Each row is a point. The last column is the point's height on a tilted bowl or saddle (a function of degree 2), plus a little noise. Along how many of its main directions does it bend up, bend down or stay straight?
In the rows, 128 means zero.

Points (10 x 3)
[[ 87 122  97]
 [ 96  94  95]
 [142  92 108]
 [138 117 118]
 [159 111 110]
 [ 93 158  99]
 [ 74 134  85]
 [152 133 116]
 [146 116 116]
 [ 67 134  77]]
Directions: 0 up, 2 down, 0 straight

Points (15 x 4)
[[163 112  78 152]
 [121 171 158 153]
 [ 97 142 105 151]
 [115 178 146 162]
 [109 128 113 148]
 [103 116 150 145]
 [137  86 136 161]
 [136 180  83 176]
 [145  86 114 161]
 [158 153  80 154]
 [109 188 166 164]
 [153 150 133 141]
 [102 134  98 149]
 [105 123 118 146]
 [141  77 140 169]]
Directions: 1 up, 1 down, 1 straight

Points (26 x 5)
[[157 100 137 117 113]
 [119 146 119 111 118]
 [ 75 108 146 116  99]
 [151 117 160 138 112]
 [102 158 137 114 109]
 [188 143  93 159 103]
 [164  60 113 127  93]
 [149 128  98 141 122]
 [123 169 157  96 101]
 [138 113 123 144 123]
 [ 99 122 131 159 113]
 [159 167 163 118 106]
 [110 152 135  15  33]
 [167 161 143  80  98]
 [113 137 107 150 119]
 [160 128 119 107 117]
 [126  96  95  91 106]
 [185 120 152  95  96]
 [150  96 150 127 110]
 [167 102 125 140 114]
 [136 144 145 125 120]
 [ 96 124 122  95 108]
 [ 87 115 146 101 102]
 [ 97 103 167 156  97]
 [156 130  88 156 116]
 [134 161 154  58  81]]
Directions: 0 up, 4 down, 0 straight

Points (47 x 7)
[[125 106  68  98  87 151 121]
 [102 126 122  73 110  93 127]
 [107 129 188 168  87 157  70]
 [170 123  87 114 107 138 108]
 [ 97 145 114  96 137 155 121]
 [138 113 101 101 147 132 109]
 [115 136  82 129 162 132 101]
 [130  92  77 151 157  99  82]
 [ 76 119  79 149 114 123 137]
 [132 121 204 141 169 120  98]
 [102  84 175 136 144  81  92]
 [117 125  86 136 168 126 107]
 [145  82 167 185 146 129  96]
 [138  61 144 110 138 114 139]
 [ 85 152 113 109 147 174 149]
 [151 161 160 125 135 121 125]
 [174 121 131  95 124 192  88]
 [179 160 135  81 169  65 196]
 [118 166 153  90 127 148  97]
 [138 139 146  70  79 122 160]
 [107  87 121 117 101 160 153]
 [158 146 167 106 177  77 165]
 [ 96 134 110 146 186 154 165]
 [109 101 105  83 146 117 101]
 [144 156  99 134 130  92 124]
 [130 120 155 131 160 137 131]
 [180 121 166 128 158 111 169]
 [ 72 137 108 143  94  90 131]
 [165 108 127 117 108 143 128]
 [149 138  55 151 109 129  66]
 [104 157 117 111 153 135 112]
 [109 153 141 113 175  86  96]
 [145 172 127 148 106 131 125]
 [ 97 146 112 124 142 106 112]
 [110 190  91 104 122  99  98]
 [146 123 112 133 111 122 128]
 [ 92 119 135  97  78 138 166]
 [143 152 187 168 214 127 179]
 [165 128 149 138 176 133 154]
 [158 122 114  87 112 145 124]
 [130 148 158  92 144 139 101]
 [118 151 136 134 147 147 133]
 [116 135 143 118 170 119 119]
 [154 118 167  72 108 176  92]
 [132  91 138 159 132  96 113]
 [129 131 129  99 159 160 114]
 [119 152 165 148  93 155 108]]
Directions: 2 up, 3 down, 1 straight

Points (72 x 9)
[[101  87 124 136 102 113 122  62 121]
 [106 166 109 167 114 134 109 150 154]
 [158 190 137 120 115 151 165  90 122]
 [109 132 203 120 128 110 108 133 174]
 [161 118 136 148 109 136  95 123 136]
 [146 103 147 111 107 118 133 116 142]
 [123 114 194 125 136  84 165 119 129]
 [182 118 133 111 147 134  75 135 121]
 [ 91 144 100  98 143 143 146 136 144]
 [143 150 130 166 117 138 142 176 142]
 [129  90 106 131  51 161 130 127 100]
 [139 164 132  91 171 121 126 103 129]
 [179 211 121 105 163 145 130 175 112]
 [ 83 187  88 100 110 212 176 135 178]
 [135 136 140 137 154 151 120 142 122]
 [111 114 124 141 141 145 143 162 149]
 [123 137  97 124 137 171  78 181  92]
 [165 137 107 167 104 130 101  74  86]
 [139 116  91  93  76 180  86 177 119]
 [132 119 105 146 115 136 119 167 143]
 [130 123 153 121 150 113 117 143 133]
 [136 102 115 147 101 161 108 155 141]
 [126 125 121 162 138 169 120 121 128]
 [ 65 151 103 163 162  90  95 144 177]
 [ 58  96 120 127 154  98 138 132 167]
 [171 105 159  97 111 150  91 134 170]
 [130 137 100  60 134 131 159 156 140]
 [122 156 134 126 132 111 125 114 147]
 [109 119  93 162 125  96 151 155 166]
 [151 161  97 118 159 100 129 140 153]
 [105 172 111 153 115 160 111 104 146]
 [127 154 115 144 183 154 171 132 131]
 [152  94 119 116 126  46  88 127 146]
 [121 126 108 143 145 106 115 159 146]
 [151 118 129 149 156 166 133 134 127]
 [138 128 106 107 128 131 148  89 147]
 [110 131 178 112 139 135  93 113 158]
 [101 105  84 134  88 131 110 148 100]
 [144  85 122 110 128 140 214 147 159]
 [189  87 156 125 193 122  99 180 140]
 [126 105 115  88 190 102 129 124 126]
 [131 146 177 156 104 122  99 110 169]
 [181 136 153 118 140 116 168 165 115]
 [ 64 129 137 143 115 138 133 125 159]
 [ 85 124  94 108  99 115 149  77 147]
 [ 85 103 144 200 153 154 125 146 207]
 [101 182  92 118 110  94 191 128 156]
 [148 167 131 132 138 116 128 110 138]
 [157  87 146  91 170 133 101  74 118]
 [100  89 133 157 201  89  80 133 141]
 [ 83 134 153 134 112 190  97  97 169]
 [ 94 116 141 196 126 117 106 177 206]
 [102  91 118 200 141 103 162 157 217]
 [125 148 153  90  91 103 156 151 110]
 [127  97 107  64 124  99 113 166 103]
 [121 168 104 118 131  80 150 124 167]
 [149 125 168  94 111 136 162 152 120]
 [117 189  95 152 111 166 163 133 145]
 [112 126 139 112 107  55 132 173 125]
 [122 115 118 180  87 132 144  92  96]
 [ 74 143 147 150 154 149  90 134 150]
 [160 119 120 149 164 125 123  97 108]
 [114 161 134 129 163 187 119 143 107]
 [100 126 129 126 103  92 106  77 150]
 [159  86 157 126 153 115 161 146 151]
 [114 121 141 126 152 162  78  66 117]
 [154 135 113  85 102  98 154 104 153]
 [109 197 145 173  83 114 126 175 169]
 [152 125 111 125 135 126 122 131 137]
 [162 135 173 175 132 162 100 175 155]
 [118 102 103 158 154 107 119 103 142]
 [136  95 130 171 142  88 171 127 158]]
Directions: 4 up, 3 down, 1 straight

Points (72 x 9)
[[160 156  86 122 120 117 124 105 110]
 [133 123  91 142 159 149 133 126 103]
 [104 111  87 116 152 188 149 186 122]
 [122 129 103 129 124  59 141 141 125]
 [192  73 148 123 153 116 108  72 183]
 [179 111 147 165 149 141 113 150  88]
 [132 160 110 165  88 120 139 109 118]
 [200 139 146 142 160  54 105 144 114]
 [161 118 107 135 140 191  70 151 105]
 [ 99 162 163 134 156 123  97 113 108]
 [165 156 103 152 145 145 156 148 111]
 [153 162 120 110 101 156 139 110 151]
 [112 147 158  96 119 170 177 149 145]
 [117 156 164 127 118 138 186 175 116]
 [ 96 101  98 124 136 147 148 148  84]
 [ 89  79 187  97 140 131 103 129 127]
 [119 125  74 129 183 136 133 105 122]
 [174 122 103 125  88 111  75 125 102]
 [177 149 113  92  91 137 137 132 155]
 [104 182 123 121  87  91  99  92 111]
 [119 126 145 116 109  82 113 152  99]
 [104 122  84 149 144 168 116 193  92]
 [147 163 120 115 135 169  99  90 158]
 [142  73  80 140 113 110 116 142  83]
 [151 153 143  90  82 152 151 146 174]
 [ 91 102 105 132 186 177 172 104 100]
 [127 172  68 122  95 119  97  99  95]
 [115 144  98 139  92  93 118 132  79]
 [153  99  86  97 147 157 173  90 100]
 [117 163 144 103 113 128 168 126 127]
 [145 106 126 117 140 132 136 164 113]
 [ 79  90 128 102 123 167 126 136 110]
 [ 79 124 154  93 139 144 141 109 125]
 [129 147 183 188 148 131  63 120  65]
 [116 156 152 152 170 141 119 135 114]
 [148 169  96 169 130  96 143 119 124]
 [126 103 166 104  93 109 124 118 156]
 [152 153 134 116 140 104 173 138 137]
 [101  49 147 148 153 141 207 162 112]
 [132 116 168 149 144 108  96 158  63]
 [143 121 104 146 161  77 167  84 178]
 [ 39 148  89 134  64 117 120  65  83]
 [107 109 166 148 131 152 133  59 187]
 [101 115 111 110 168 120 134 107 118]
 [117 161 148  93  74 105 122 158 125]
 [105 141 147 120  83 127 150 118 130]
 [ 97 158 123 118 123 105 166 136 106]
 [115 162  98 169 147 114 141 117 126]
 [107 120 111 150 174  93 130 140 136]
 [127  93 119 137 127 120 176 107 117]
 [110 168 211  99 118  65 106 123 108]
 [116 120 154 116  84 168 138 120 171]
 [144 136 157 135 192 161  97 132 108]
 [ 74 109 114  98  74 142 129 199 122]
 [106 109 132 103 174  91 159 125 157]
 [134 148 133 152 116 148 100 173  69]
 [ 63  98  96 167 152  95 184 120 114]
 [ 94 154 136 122 158 149 101 156 109]
 [146 141 119 129 111 116 136 117 116]
 [114 145 112 105  94 128 165 133 102]
 [122 101 155 149 116 145 138 145 105]
 [127 127 135 121 141 171 124  92 142]
 [179 141 145 138 138 110 102 159  72]
 [119 165 177 159 140 144 152  92 174]
 [121 132  91 173 200 122 114 147 152]
 [ 97 112 139 156 106 125 129 111 110]
 [109 160 129 106 153 163 109 158 132]
 [149 142 124 121  76 139 136 136 134]
 [143 121 134 215 146 168 120 114 148]
 [104 101  87 116 206 129  72 114 129]
 [123 169 135 141  94 137  92 144  91]
 [119  86 125 123  99 105 128 163 105]]
Directions: 3 up, 1 down, 4 straight

Points (68 x 9)
[[157 125 148 121 143  88 119 109 118]
 [108 113 153 160 130 129 132 115 116]
 [157  69 155  95 118 123 133 124  91]
 [122 114  88 131 120 131 117 117 107]
 [136 150 101 126 109  98 140 110 115]
 [117 114 138  88 125 115 167 190 100]
 [122  96 122 175 122  95 117 166 105]
 [200 141 154 143 135  92  84  77  88]
 [142 156 119 158 177 194 177  86  90]
 [163 146 175 104 160  97 151  37  85]
 [200 103 157 100 140 141 143 147 102]
 [100 144 100 109 122 106 125 133 109]
 [ 91 140 112 128 184 161 126 148 107]
 [103 146  97 144 111 168 154 149 105]
 [134 157 133 155 119 141 165 157 122]
 [106 117 170 162 110 110 183 170 101]
 [118 132  86 129 150 183 117  98  95]
 [136 107 147 139 111 149 124 116 114]
 [165  92 113 147 163 134 117 170 109]
 [127 128  74 171 157 156 123 151 102]
 [143 149 107 115 127 114  96 137 112]
 [111 158 151  87  76 151 140 131  99]
 [148 104 142 197 126  90  78 200  80]
 [110  76 171 120 142 137 129 141 100]
 [137  99 125 130 129 179  83 156  98]
 [122  99 115  93  85 118 134 152  94]
 [158 133 102  88 105 123 124 106 104]
 [103 112 159  90 112 113 180 121  99]
 [129 126 100 150 135  96 100 145 112]
 [111 135 128 129 111 134 134 117 119]
 [158 109 117 164  97  93 110 181  97]
 [100 128 133 137 175 102 125 156 117]
 [157 146 116  95  79 202 128  88  79]
 [129 123 151 104 126 150 158 146 118]
 [149 189 183 156 136 117 107  99 106]
 [157 130 151 158 162 136 150 148 123]
 [165 170 145  98 137 119 119 168 114]
 [103 140 110  99 125 116 169  96 106]
 [127 139 172 151 151 140 180 165 114]
 [106 107 191 151 128 134 129 127 106]
 [165 124  65 103 183 162  92 105  74]
 [144 149 144 100 131 146 150 170 118]
 [115 160 115 167 121 104 210 123 104]
 [138 103 122 118 111 162 138 135 111]
 [140 137 162 149 112  74 100 133 107]
 [ 91 190 193  67 123 135 165 144  83]
 [127 108 141 153 109  96 143 151 115]
 [141 138  85 138 100 116  99 151  99]
 [111 103 141  71 154 131 135  83  89]
 [123 114 118 138 150 102 166 145 121]
 [103 139 119 127 139 177 187 139 106]
 [122  86 125 144 142  55 148 163 100]
 [ 82 171 104  63 135 173 130 133  77]
 [144 166 117 104  87 153 137 183  98]
 [171 151 147 151 110 101 151 166 118]
 [134 110 132 151 157 148 180  97 109]
 [118 126  99 119 132 105 130 227  88]
 [ 81 100 151 151 143 179  33 132  60]
 [149 138  86 146 163 121 107 112 110]
 [185 107 101 130  74 135 110 130  86]
 [209 101 135 126 153 150 109 123  97]
 [143 119  92  89 141 151 115 156 103]
 [129 121 154 148 101 167 128  57  87]
 [158 138 108 145 144  95 126 198 109]
 [123 130 120  87  80  87 108  65  69]
 [152 139 147 110 119 117 121 130 123]
 [127 142 169 104  90 128 132 151 111]
 [130 141 184 138 135 157 165 124 116]]
Directions: 0 up, 8 down, 0 straight

Points (75 x 9)
[[ 88 174 114 151 184 194 108 158  75]
 [147 125 110 217 100 161 177 124 184]
 [153 147 197 100 122 125 170 104 127]
 [102 102 130 136 118  99 139 116 129]
 [125  91 137 128 138 142 183 125 123]
 [101  81 137 166 167 121 154 119 154]
 [118 174 135  90  98 156 106 129 109]
 [120 107 158 159 125 175 141 146 103]
 [123 130 147 143 174 134  95 136 139]
 [139 174 123 146  84 174 117 154  66]
 [117  98 137 131  90 148 130 117 114]
 [115 115 118  71 138 113  94 139 160]
 [155 174 157  94 120  99  96 126 144]
 [146 151 184  94 114 139 147 180 180]
 [ 99 133 124 157 169 178 113 139 111]
 [121  94 159 128 141 136 157 112 122]
 [ 94 163 148  97 132 136 137 140 137]
 [131 158 100 104  85 124 105 182 122]
 [142 139  87 165 112 138 119  48 157]
 [123 144 157 125  78 199 188 142  54]
 [ 77 132 101 162 109 150 127 117 146]
 [118 128  80  98 137 128 105 133 128]
 [ 82 137 141 147 177 108  97  79  96]
 [119 153 106 112 126 109  87  98  98]
 [100 154 120 127 199 110 116 120 134]
 [128  89 172 144 104 139 134 196 139]
 [124 162 148  95 125 166 134 115 103]
 [ 73 169 138  47 126 122 135 143 186]
 [122 138  47 117 104 106 170 125 150]
 [142 120 189 124 103 108 158 147 153]
 [111 120 112 137 122 152 142 173 109]
 [114 127 154 121 109 160 109 151 125]
 [125 164 131 169 114 132  72  93 118]
 [126 113 133 129 107 111 106 102 108]
 [141 172  76 151  81 129 109  69 140]
 [123 130 120 157 148 121 122 125 139]
 [ 93 141 117  67  98 111  99 143 151]
 [137 175 131 141 176 147 114 153 107]
 [119 104 125 154 102  98 107 103 128]
 [111 129 110 122 161 108 127 175 153]
 [117 129 151 104  75 143 130 113 102]
 [133 154 184  93 159 141 146  88 113]
 [131 125 126 144 176 136 118 151 134]
 [135 129 143 143  40 141 132 121 101]
 [ 76 116  92 152  95  84 151 186 165]
 [ 54 120 153 127 144  72  67  86  60]
 [177 148 131 106 159 157  73 105 106]
 [102 133  91 125 181 120 118 203 139]
 [165  69 128 149 167  71 182 131 163]
 [ 86 108 109 142 119 115 142 111 136]
 [110 127  99 108 108 118  64 180 156]
 [ 97 100 132 121  79 143 135 132 119]
 [139  94 168 124 160 113 155 144 160]
 [168 136 149 135 147 139 143 154 113]
 [149 118 178 116 154 164 148 121 124]
 [122 129 159 134 110  84 155 148 146]
 [131 128 106 102 190 118 114 173 162]
 [135 105 116 146 106  55 109 149 160]
 [122 132 100 124 154 123 147 123 128]
 [114 136 119 131 107 121 164  94 108]
 [134 147 123 102 156 147 195  67  77]
 [121 138  94 120 130 137 115 184 117]
 [104 144 127 165 125 127 171 163 120]
 [139 150 150 117 164  95 136 102 114]
 [ 91 139 139  87 109  94 132  74  47]
 [131 122  86 162 145 141 111 170 131]
 [156 156 116 146 118 182 109 127  84]
 [134 124  81 136  69 119 153  68 128]
 [ 89 150 124  88 105 157 104 167 137]
 [ 99 121 151 140 110  98  99 188 170]
 [140 141 150 111 178 166  85 106 116]
 [197 146  72 116 113 118 141  74 111]
 [101 111 146 122 137 109 132  94 101]
 [159  99 107 107 144 112 135 190 152]
 [118 128 139 129 173  72 119 131 150]]
Directions: 1 up, 1 down, 6 straight
